Every row gives one point. Two turns around zero, p and q, are shown by what they do to some points. Write where each new point lands after one turn and then the other. Backwards means that the second turn is done in reverse. Each puzzle has new turns, and all numbers are rounded.

Turn p:
 21 -40  -6 ->   0 -44 -11
 11  59 -29 -> 42 35 38
-53  -1   1 ->  -8  34 -40
-31 -11  18 -> -24  13 -26
52 -7 15 -> -10 -38  38
Turn q:
 27 -24 -41 ->  30 -43 -16
-67 -23  10 -> -70  -6 -11
27 15 25 -> 21 20 27
13 32  6 -> 20 29 -1
Where do these land?
p, then q: -39 -25  14 ->  -6  -7 -47
q, then p:  24 -20  28 -> -40  -8   8
q, then p: -33  65   3 -> 44 53 25
q, then p:  53 -14 -18 -> -11 -53  21
p, then q:  -6  -6 -27 ->  25 -12  -1

Turn p:
 34  40 -29   8  19 -23  46   7 -> -11 -27  -9  38  34 -20  51 -11
-19 -14 -15  10 -35  -7 -51 -10 -> -25  23 -10  -6 -52  -3 -24  16
-45 -14 -24 -39 -62 -37   5  -8 -> -47  16   3 -67 -35 -18  31  10
 51 -22  16   8  12  11 -29 -28 ->  49  31   8  37 -20  -4  -8   2
-19  32  59 -18  59 -10  37  17 ->  -1  -2  38  -4  90  25  -7 -16
 -9  21 -16 -21 -24  -6 -42 -28 -> -26  47 -25  -6 -20 -20  -8  -5
-41 -27 -13  43 -16 -23  -6  15 -> -39 -32  24  -5 -41  18 -14  13
  8   0 -63   9  12  51 -11  -4 ->  15 -33 -50  14 -23 -35 -24 -26
 19  21  10  16 -26  -1   9  39 ->  -5 -13 -23  10  12  25  20  38
 19  -7  72 -49  77  -5  40  34 ->  53  -2  58 -12 101   1  -6  10
  2 -30   5  31 -16  49   1 -34 ->  37  -6 -13   0 -46  31 -12 -30
Turn q:
 48  -2   9 -36 -23 -37  43 -28 ->  17   4 -20 -50 -28  28  55 -22
-17  16 -11  15 -16 -20 -10  13 ->  -5 -18  -7   7  -8 -22   4  28
-12 -15 -34  -1  10 -28 -12  45 -> -19 -49   7 -22  18 -24 -14  12
 28 -26  -6  25  54 -42 -50 -27 ->  55 -44  -6  21  45 -26  11 -43
-49 -32 -20  20  15  38  -1 -43 -> -40   2   8  68  23  21  -1 -22
-18  28 -21  -5  12  53 -53  42 -> -16  28   0   5  49 -30 -58  38
 29  42  19  35 -10  52  34  36 ->  25  44  51 -10 -15  25 -19  55
 40 -33   5  28 -48 -30  11 -26 ->  36 -37 -28   3 -24  50  31   7
-41 -15  56 -35  26  37  19 -20 -> -28  48  11  19 -31   4 -31 -60
 -8  37   3 -47 -20 -23  19   9 -> -23  22 -17 -42 -28 -26  21   8
Where do these land?
q, then p backwards: -30  29  42 -29 -48  27  45  -2 -> -16  -6   2  12 -64 -23 -55 -36
q, then p backwards:  13 -37  -3   0  28  33 -20 -45 ->   7  43  31  16  35  23  16 -26
q, then p: 39 -7 40 22 17 10 -2  9 ->  39  35 -19  28  -1   4   6  15
p, then q:  38  26  43  16 -27  22   3  -4 ->  5 30 40 -5 32 23  3 36
p, then q backwards: -12  26  -5  31 -48 -40  62 -61 -> -14 -17 -15 -26  -1 -23  80 -71
p, then q:  14 -22 -46 -37 -41 -14 -33  29 -> -26 -44 -19 -55 -20 -25   5  31
q, then p: -13  33 -51  26   8  40 -12  46 -> -17 -16  29   6  51  11 -50  43
q, then p:  -1  -7 -14 -14  40  13  -5  31 ->  -1  32  30  -1  18  -7 -29  -4
q, then p: -21 -31  17 -41  27 -53  34 -35 ->  -3  24  21 -35 -39   5  44 -60
p, then q:  -8 -45  28   7  17 -15 -26  28 ->  30   3 -16 -13 -15 -11 -57   3
p, then q: -19  34 -50  19  28 -23 -45   3 -> -14 -48 -13  55  -8 -43   2  13

Turn p:
 19  -5  67  26 -30 -24  20  12   6  12  15 ->  21  31  48 -16 -41  12  -9   7  18  19  38
  4  19  16  33 -13  22 -16 -20  19  14  22 ->  10  13  42   6  10  -3 -20   8 -36  -6   8
 14   6 -52 -40  58 -11   5  -6   7   5   8 -> -39  10 -37  25  36  12  19  -8   8  20 -48
 18  25 -12 -27 -24 -15  16   7   4  30 -12 -> -35   3  -7  -5  12  27 -26 -10  21   3  23
 44  19 -50  29 -22 -14 -61   2  31 -86  18 ->  54  -7   1 108  23  -7 -29   5  19 -46 -17
 41 -23 -29 -52  18  26  12 -23  -9  -3   2 ->   0  13 -47   6  20  31   8 -53 -14  12 -23
 34 -10  19  36 -24  25   8  50   5  29 -15 ->   4 -41  50   5 -19  24   2 -24   0  23  40
-48   6 129  12  35   2 -13  20  28 -15  21 ->  30  32  71 -54 -66  22  42  68  -9 -22 -29
-70   6  19  -5   6  16  26  -1  15 -30  16 ->  18   5  16 -55  17 -27  22  22  14 -34 -27
-17   7  22  17  18  16   5 -23   7 -19 -46 -> -17   1  11  -8 -32 -25  20 -13 -17 -42 -10
  -4   10  -39  -23   23   -4   -2   15 -136   19  -13 ->  -26  -24 -100    3   19   -4   62   24  -21   29   68
  1 -31 -47  37 -24 -17  21 -16   6  21 -13 -> -10 -17  -1   9   7 -53 -34 -33  10  31  11
-36 -29 -44 -41 -21 -22 -22 -17  16  21  -3 ->  -9 -21 -47 -21  13 -12 -57   9   9  11 -34
Turn q:
 28  54   9  -1 -13  49 -17 -32 -60   4  33 ->  19  41 -12   9 -12  71  17 -38  11  12  54
 35  22   4   3  16 -29  -7   8  24  22 -61 ->  -5  33  13  32   6  -4  21  40  12   7 -56
-36 -29 -35  14 -54  51  28  -3 -18 -36  22 ->  23 -54 -49  19 -11 -13 -28 -54 -11 -13  39
-55 -12 -14  26  -6   9  40   6 -61 -43   3 -> -29 -34 -44   9 -28 -27  27 -39 -39  -8  45
 20  11  15 -56  13 -49   3 -20  33  37 -30 -> -10  49  36  -9 -19   0 -33  37 -10  12 -57
-24 -28 -24 -11  28 -22  -8   5  39  57 -46 -> -12  11  -1 -17  11 -54 -14  17  21  42 -63
 -6  39  29  24 -31   5 -28  12   7   5  22 ->  22 -14 -17 -21 -13  45  21  21  26 -15   6
-12 -63  16   3  41  10  16  25  24  18 -20 -> -28 -41  20  -5  41 -34  -8  11 -13  42 -22
 11 -20 -37 -14   3   0  32  52  -5  -5  -5 ->  13   2 -25  14  39 -36  -8   8 -44  -4   0
 32   9  36  19 -48  23 -49 -41 -37 -51  29 ->  -8  -9   8  31 -21  67  -8 -10  46 -39  68
  0  -6  -1 -46  24 -56 -17  32   6  43  -9 -> -20  46   0 -40  15 -24 -18  55 -12  12 -26
 -6 -36 -26  54  -1  -6  35 -13   1  -8  39 ->  32 -40  20   3 -12 -51  14 -15  -3   3  42
 -2   0 -22 -20  60 -28 -35   3  58   2 -21 -> -19  26  36 -30  37 -33   3   2  24 -19 -61
 15  58  51   6 -31  44   7 -32 -12 -46  44 ->  23 -17  15   6 -31  94  15 -34  -9 -32  33
Where do these land?
p, then q:  42  30 -10   0 -15  13 -15   3  31  16 -71 -> -28 -57  -9  -6 -28   6  -6 -40  45 -14  28
q, then p:  -5 -56  -8 -52  15 -19  15  40 -45 -10  59 ->  22  17 -58   4  26  22  28  82  -9  31  -8
p, then q:  -1  29  18 -25 -22 -10 -28 -62   4 -11 -45 -> -13  10 -45   3 -12  10   7 -27  22 -70  21
q, then p backwards: -15  -4 -15  20   5   3 -59  -9  -7   7 -54 ->   0   8 -35 -24  27 -56  33  12   8 -17 -16
p, then q:  22  20 -27  36  -2  -9  24  16  26 -50  57 ->  11 -10  70   7  11  12  60  23   2   2 -26
q, then p:  21  39  15  21  26  27  26  15 -30 -30  56 ->  31  51  -7 -21  34  10  51 -32 -20  15  19
q, then p backwards: -20  -2  11   9   8   1  14 -15  12 -14 -74 ->  11 -12 -27   3  58 -15 -16   2  28  -1 -35
p, then q:  -4  56  25  30 -20 -26  17  36   4 -13  33 ->  19 -37  28 -37  29  39  26  26 -26 -18  -9
p, then q: -44 -25 -24 -51  30   4  10   2  -2  36  43 -> -20  48 -22  -8  34 -24 -14  -9 -20  43 -49
q, then p:  -2 -63  22 -33  57 -38  13   1 -15  35  83 ->   6  36 -34 -46 -13  75  10  82  -2  39  -3
q, then p backwards:  -7 -29  16   6 -36  44 -28  -6  29  11 -44 ->  13 -21 -52 -28  -6 -32 -20  40  32   3  -6
q, then p:  12   3 -22  39 -44  10  11 -22  -8  24 -42 -> -10 -15  42  33   4 -27 -42 -24   7  21  22
